Rows are points. The last column is the point's height on a tilted bowl or saddle (a function of degree 2), plus a little noise. Along how many of its main directions does it bend up, bend down or stay straight?

Points (11 x 3):
[[ -6 -11 -31]
 [ -8 -24 -32]
 [ 43  17  -9]
 [-20  76  44]
 [ 35 -23 -26]
 [ 33  58  19]
 [ 14 121 118]
 [-11  36  -3]
 [-34  32   4]
 [ 34  65  28]
 [ 36 -14 -23]]
Directions: 2 up, 0 down, 0 straight

Points (18 x 4):
[[ -13   25   37  -30]
 [  12    2  -11  -11]
 [ -43   -9  -86   76]
 [ -25   18   55  -40]
 [  -1  -40   -1  -20]
 [  71  -12   32   -6]
 [  65   34   53   15]
 [ -21  -56   54  -29]
 [ -54    2  -97  105]
 [ -23  -39   11  -20]
 [ -16   -2    3  -14]
 [ -12   -1  104  -26]
 [ -41  -22  -39   21]
 [  41  -22   23  -18]
 [   3   -7  -53    8]
 [ -40   30  -18   -1]
 [  34   27  -62    5]
 [ -24   -3 -121  102]]
Directions: 1 up, 1 down, 1 straight

Points (26 x 5):
[[   8  -47  -26  -57   37]
 [  -2   65  -34 -117  -93]
 [  25  -71  -38  -14   39]
 [  30  -14  -34   47   -4]
 [ -53   43   16  -16   10]
 [ -73   -9   64    6   56]
 [ -42   43    2  -43    2]
 [  80   76  -23  -71  -22]
 [  25   43  -22  -22   18]
 [ -47   43  -96  -15  -85]
 [  -7  -53  -16   -2   16]
 [ -58  -17   34   18   28]
 [ -39   -9   15  -24   38]
 [  -4   87   33   23 -105]
 [  38  -16   30   17   -6]
 [  30    7   -6   34    2]
 [  35  -50  -24  -93   11]
 [  30   19  -24  -10   42]
 [   4    7   43   -9    2]
 [ -66   37   16  -41   22]
 [ -70  -53  -45   30  -61]
 [   7  -23   13  -27   26]
 [  16   29  -44  -54   38]
 [  18  -50   47  -39  -38]
 [  83   83  -16  -73  -47]
 [ -18  -75   -8  -43   -4]]
Directions: 1 up, 3 down, 0 straight

Points (43 x 7):
[[  63  -86  -92  -94   20  -54  -91]
 [ -64   -1  -30   24   75   45   54]
 [  57    8  -36    5   21   27   32]
 [  78  -29    6   49  -73  -27   45]
 [  31   -5  -27   -9   81   60   52]
 [  55  -53  -44   71   28   26   67]
 [  59   17  -64   12   78   59   97]
 [  11   22  -29   63  -16  -19   26]
 [  42   45   59   49   68    9   50]
 [ -36   21  -44  -82   28   22   38]
 [   9   33   50  -17   57   13    4]
 [  22   11   56   91  -37   -7   40]
 [ -27   -6   -1   15    8  -18    9]
 [ -62   -9  -17    5   31    9   23]
 [  26   69   58  -19  -76   -3   22]
 [  46  -56   31   60  -32  -62   66]
 [  61   -6   -3  -15   17   12    1]
 [ -39  -21   32   21   15    5    6]
 [ -12   -6  -15  -16   70   58   37]
 [  21  -20   55    9   65    8   19]
 [  11  -22   28  -26  -79   21  -28]
 [ -26  -45  -27   36   33   -9   35]
 [ -18   53   32  -20  -59  -65   23]
 [  46   66  -41  -19   84   44   92]
 [   4   82  -54  -83   62  -33   64]
 [  -4   49   52  -48   22   -5   -5]
 [ -19   23   10   30   64  -88   35]
 [   4   29  -10   19  -28   -8    9]
 [ -28   55  -16   45   32   63   24]
 [ -62  -30   16   -4    2  -50   26]
 [ -58  -11  -19  -17  -25   14   -3]
 [   4  -58   21  -24   79  -51   10]
 [  27  -24    9   -2  -61   13  -13]
 [  24  -38    5  -27   -3  -64  -15]
 [  65   80  -36  -43  -43  -46   43]
 [  30  -19   40   -1  -23   -4   -1]
 [  -5   -6    8  -14  -94    8  -24]
 [ -75   -2  106  -45   26  -27   19]
 [  53   72   -5   -1  -47   -3   45]
 [  25  -45   26   88    2    4   53]
 [ -11  -43  -51    3   21   -7   24]
 [  29  -77  -31  -17    3  -49   -8]
 [ -66  -36 -103   18   68  -88   96]]
Directions: 3 up, 1 down, 2 straight
